Rows are points. A path goes straight from each point to the next, and from the last back to the first. The post is the endless flat space through its rows: a point in 2 columns, a line in 3, a plane in 4, and so on, so that a path can go around it. Count how often the path circles the post. Going back the other way cancels.

Post:
[[ -1   1  14]
 [-13   3 -48]]
Path, 9 rows:
[[ 22  10 -36]
 [ -1  41 -33]
 [-22  11 -18]
 [-27 -34  -7]
 [-30 -12  -3]
 [-27  23 -60]
 [ -3  18 -40]
 [ 24 -12 -22]
 [  4 -12 -20]]
Times around: 0

Post (8 x 9):
[[ -5 -13  -7 -19   6   0 -10 -22  23]
 [ -1 -24  -7  -4 -50  -9  18 -13 -50]
 [ -6 -10 -10 -10  -3  46  16  -9  35]
 [ -3 -11   9 -10  23  22  11  10   1]
 [ 13  -2  17  32 -39 -23  49  16   0]
 [  8   6  56  49 -50   5  16 -15 -24]
 [  8  10  60 -47   6  23  -3 -12   6]
 [  1  -2   7 -19 -32 -10 -15  18 -13]]
Path:
[[ -6  26  30  27   5  46  26 -11 -19]
 [-29   4  21 -22  -6  17  14   6 -20]
 [-28  -1  10 -11 -52   8   9  21   8]
 [-11  -4  -8 -18   3  10   8 -19   1]
 [ 12   2  12 -27 -12  -8  22 -12 -31]
 [ 20 -12  -6 -29  -9  16  19  -2   2]
 [ 32 -18  27   0  -8   2   6  -4  -8]
 [ 23  18  20  15 -13  -6  12 -16   3]]
Times around: 0

Post, 13 rows:
[[  2  -1 -24   6   3 -24  -8  20  -7  12   8 -12 -22  12]
 [-10  -4   2  -5  13 -13  11   2 -16  -9  15  23   0  16]
 [  0  -8  -6  16 -11   9   2  18 -15  12 -11   9  -5  -5]
 [-11  -3  -4  -9 -10 -25  38  -9  38  44 -44  -9  26  19]
 [ -7  -6 -28 -13  21   8   1  36 -16 -14 -14 -16  33  -7]
 [ -2  -4  13  -8 -17  20 -16  29 -10  -1   7   5  -5  35]
 [-10   1  14  -4  16 -11   7 -17 -22 -12  -7  -8 -11   2]
 [-12  -7 -17   2 -47   5  14 -35  26 -12  -7  -8  14 -17]
 [ 11   0   9 -14   6 -20  -8  20 -10  -3  16  -2  -1 -16]
 [ -2 -14 -24  10   7  12  -9 -26  22  -2 -31  -3  60  -1]
 [  2   1   1   5  27   6  -1  18  24   2 -29  34 -20  45]
 [ -6 -12  -2 -16 -23  30  29 -37  16  15  11 -11  17 -15]
 [ -5  -6  14  22  16  -6   9  13   5 -11   5  -2  -4  14]]
Path, 15 rows:
[[-25  13 -13  -6 -16 -24   9  21  -2  -3  -5  10   9  28]
 [-12  11  -8  29  12   1 -17   4  -4  -5   9  13  -6  21]
 [-20   0   5  -9 -11  -6   2  -9  -5   9   8  -5   4  -5]
 [ -9  21  15  -8   3  -2  13 -14  11 -13  -5  -1  10   7]
 [ 15  -4  12  -5  13  17  14  -1  11  22   2 -20  12  -3]
 [ -9  -8  16   3  -8 -20  18  24   1  -7  15 -27  -3  32]
 [ -5 -12 -17  -6   0 -12  -1 -15  -7   9 -14  -5 -19  10]
 [  7 -23 -32 -17   4   5  33   3  20  18   5 -21  25  -9]
 [ 18  -1   5 -10 -18  24  23  -1   9 -11 -29  -8 -15  -9]
 [  5  17 -19   8   1   6   7   6   4 -14 -13   2   1 -13]
 [ -2   9 -12 -15  11   2  -8   7  10   0   2 -11  -5  11]
 [-23 -14  -3  -5 -10  -1   6   4  31   8  11   4  21   2]
 [ -4 -24 -13  19   5  -3  -5 -14   1   1 -31  -7 -11  -5]
 [ -2 -25 -12  -4   5  -9   9  14  25  13   8  -4  13  -7]
 [-12   8 -11  -3  15 -35  -3  13   5 -24  -1  -4  -7  -6]]
Times around: 0

Post, 17 rows:
[[  4  -5  28  16   9 -22   6  37  -8  -3  -3  24  13 -17  -2  21  -7  28]
 [  1  -9  16  15 -27 -23  12  11  -8  39   3  -5  -9  30   1   0   0  -3]
 [ -4 -14 -10   6 -23 -60 -36  -8 -22 -11   9 -19  10 -45  19 -23  -2  -2]
 [-15 -12  13  33  -6   0  15  19 -19  10 -21   8 -16   4  20   4 -25  12]
 [  1 -12  16 -43  20   7 -31  20  15  -3   0  -4 -28   0  25   0  22 -29]
 [ 11 -14 -16  -5  -5  -9  -4  37  -8  19 -20  13  -5 -10 -11  -5 -26  10]
 [-11  -1 -12   6 -16  13  37  18   5  -4  14  10 -11  -4  -7 -19   4  16]
 [  1 -17   6  23  -8  12   0  19 -26   5 -16  24  -8   8 -11 -10  21   6]
 [ -1   0   3 -20  52   8 -27  -9  39 -15   8 -15 -24   8 -12 -30   6 -41]
 [ 15 -13  -2 -20  32   1  -3 -20   9  15  11  -3 -35 -32  11  -8  14 -45]
 [ -9   1  -4   7 -25  -4  18  18 -13 -18   8  13  -5   8  -7  14 -14 -31]
 [ 16  -3  24 -34   9   7 -12 -13  29  -5 -19 -15  -6 -20  18 -28   4 -42]
 [  8 -34  10  15   8  27   6  16   5   3  10  11   5  21   4   4 -11   4]
 [-11   2  24  -7 -18  17 -16   8  -3  17  19  27 -14   1  -2  -9 -28  -1]
 [ 22 -15  10 -45  23   1  -5 -26 -17 -15   2 -30 -29  -3   1 -19   4 -12]
 [ 13   5 -14 -24  22  16   7 -30  31 -11  12  20 -26  23  22  -8   6 -15]
 [ 11 -12  -2  28 -33   5  -1   0  -6   6 -10 -15  -7  -8  -9  20  -3  18]]
Path (18 x 18):
[[ 16 -22  16   8 -13  -3 -30   6 -10  13   8   1 -12  32  33  22  10   5]
 [ -8   1  -2  16   1 -12   2  34 -10  21  -8   3 -11   2  11   8  15 -22]
 [  1  10  -9 -16   3  -8  12  -9   5 -22  42  11  10  10 -27 -19   7   0]
 [ 21 -29  15 -23   4  -8 -21 -15 -11   9  -1  -9   0  18  -7  20 -25 -17]
 [  9 -11  -4 -32 -25 -22 -13  26  11  29  -4   4 -28  -2   0   8  11   7]
 [  3   2  -6   8  12   8   1 -23  29 -14  -3  -7 -20  -2  -8  10  -7   0]
 [  0 -13   4  -8   8  -5  -2 -14  17   0 -13 -24 -24  -6   5  -2  24 -15]
 [  0  -4   3 -17   0   1 -20  17   5  24  -1   7 -44 -14 -16 -46 -24  -8]
 [  6  -5 -14  18  -4  16 -22  23 -11  15  24   2 -26  23 -35 -26 -23 -36]
 [ 12   9 -36   2   5  17  20  -5 -15  -9  20   2 -11 -11 -16  28   8  -8]
 [ -4   0   3 -18  -2 -12 -15  34  -7  -8 -29   6   3 -30   3 -10 -13  -7]
 [ -1 -10 -12  -2  -3   6  -2 -22  18 -18  -9 -23   5 -16  13 -29  -9  -4]
 [ 15  -5   5   8 -19  29  14 -24  -2   5   3   4  -5 -24  26 -11 -17   6]
 [ 17  14 -18   2   5 -22 -25  29  11 -22 -24 -14   6 -23  -1 -18  31  -1]
 [ -4 -12 -13  -6   6  23  -7  25  22 -13  -4  -4  12  10  -5 -13  -4 -26]
 [-17 -11  24 -12  11   4 -16   2  21   1  -5  20  -4   2  22  17  13 -24]
 [ -6  -8   3 -16   3 -24  -8  18  10  10   5  -5 -16  10 -14  -7 -21 -31]
 [ 26 -27 -14 -44  14   9 -15  16   1   1  11  -5 -58 -23   4  -9 -14 -41]]
Times around: 2

Post:
[[  4 -13   2   2 -10  -3  -5 -13 -16 -27   4   1 -42   8 -15 -13  28 -16]
 [  6  25 -12   8   3  24  11 -15  -9  -5  -2 -45  -7  -2 -19  27 -22  10]
 [  4   8  -1  28  -2  17  -7 -16 -19  25  -7  -1  34 -30  -2 -10 -22  16]
 [ 19  -9   3  -1 -23   3  30  19   3 -27  12  -8 -15  27  -2  -7   1  13]
 [  8 -29  -2 -17  -5  26  16 -19  13 -14 -16 -12 -35   4   8  -3  19   9]
 [ -3 -19  31 -14  11  -6  -4 -18   2 -26  -1   6 -25  17  -2   3  -6   0]
 [  3   2   6 -17  14   8  28 -26   3 -17  -7  -3 -15  36 -15 -21  15 -11]
 [ -5 -12  -6 -14  19 -18  20  -1  -5  -6   5 -11 -32   8   0 -22   9   2]
 [ 27   9  13 -26  -4  -7 -16  14   0  45 -16   0 -18 -10  -7 -15  -9   4]
 [ 10  12   7 -16   7  13 -28   5 -31  16 -14   1  27  -4  19  -6 -27   3]
 [ 16  20   1   1 -13 -16 -26 -17  -6  36 -26 -10  26  -6  47   3 -10  -2]
 [-23  33  -4   4 -23  20  -6 -12   6  26  -1   5  13 -14   7  13 -26   1]
 [ 26  21 -14   5   2   8 -28 -17   5  36  10   5  36 -15   5  26 -11   5]
 [  9 -10   0  -8   8 -18  -1  20 -10  44 -37  11   1   9  -4   3  12  28]
 [  7   4  26 -30   7 -12  10 -10  -2 -21   4 -11 -31  13  -4 -23  33  26]
 [ -1  -9  16  19 -14  23  18 -29   1   6  30 -43  -3  16 -16  10  -9   3]
 [ -3 -14   8 -19  20  -9 -13  27  19  -2 -16  -1 -15  12   2 -24  29 -15]]
Path:
[[ 16  18  13  -1  21 -14 -25  10 -28  22  28   1   1  -7 -27  16   3 -26]
 [ 44  -1 -22 -13  33   6  13 -17 -29   8   2  33 -10   2 -29 -16  10   8]
 [ 22  -9  12  -5  32 -23  22  18  -9  12 -22  14   4  26 -39 -24   3  37]
 [ -9 -12  -9 -13 -13  23 -37   1  32  -2  -5 -25 -21 -31   1   4  26  18]
 [ 20 -33  22   1  25 -11  13   7   1   0   3  -5  30  14 -10 -11  17  24]
 [  1   9   8 -26   4   0   6  -3  22   4 -18  31 -19  15  15 -12   2 -42]
 [  0   4 -26  12  20  12 -47 -36  17   1   9  31  -1 -32   5  20  18  13]
 [  8  -3 -36  19  -6   2  14  10 -39  31 -19 -14  -4  13 -33  -3   4  16]
 [-26 -47  14  -1 -19  16  11  17   2 -19  -1  -1 -39  20 -17   9 -21 -23]
 [ 16 -25  -7  -1   5  22  -7   9 -35  10 -16  -7 -12 -22  12  10  -4 -12]
 [ 37   9  26 -46 -20  23  13 -10  25 -10  15 -50 -49  43  16   1  26 -11]
 [ 21   9   2 -17  -8  10   9   2   9  18  -1 -52 -17   3   7   6  16   9]
 [  3 -21 -18 -22  13   4   8  -7  11  26 -30 -48 -16   8  -6  -9  26 -19]
 [-10   6  18  -7 -27  -2  -7  -7  27   3 -12 -19 -27  10  -2 -19   0   5]
 [  2 -24 -16  30 -41  46  58 -25  18   7 -17  -7 -28  11 -20 -18  16  14]
 [ 27  22 -13  19 -12  -7  26 -11 -24  18  26  -8 -12 -24   8 -11 -19  -9]
 [  0 -11 -26  -8  10   1  17 -20  38  48 -20   8 -23 -26   6 -15  35 -27]
 [ 23  48 -31 -26  21   8 -18  -9 -13   5   0 -12 -31 -20  17   9   6 -11]
 [ 36 -18  -3   6  -1  -6  19   0 -10  17   1 -28 -44  12 -45 -24  19   8]
 [ 11  11  19 -28  -6 -15   0 -44 -19 -16  22  33   4   0  -2  18 -16  60]
 [ 42   2  22 -12 -52  18  34   4  18  -4  29  -6  -6  33 -18  -7  23  -4]
 [-12  14  21 -18  -3  30  -6  50 -28 -35   3  13 -12 -23   4  -3 -29  14]
 [ 21  -9  26 -18  26   4 -20   8 -10  -3  -6 -31 -26  26 -12  -4  -1   0]
 [ 10 -12 -21   9   7 -21 -28 -12  17  -1 -26  -1 -14   1  12  10   4   1]
 [-25  -6  23  -8 -12 -27  -6  50   3  25   0 -24 -18 -10 -17  -9   1   5]]
Times around: 3
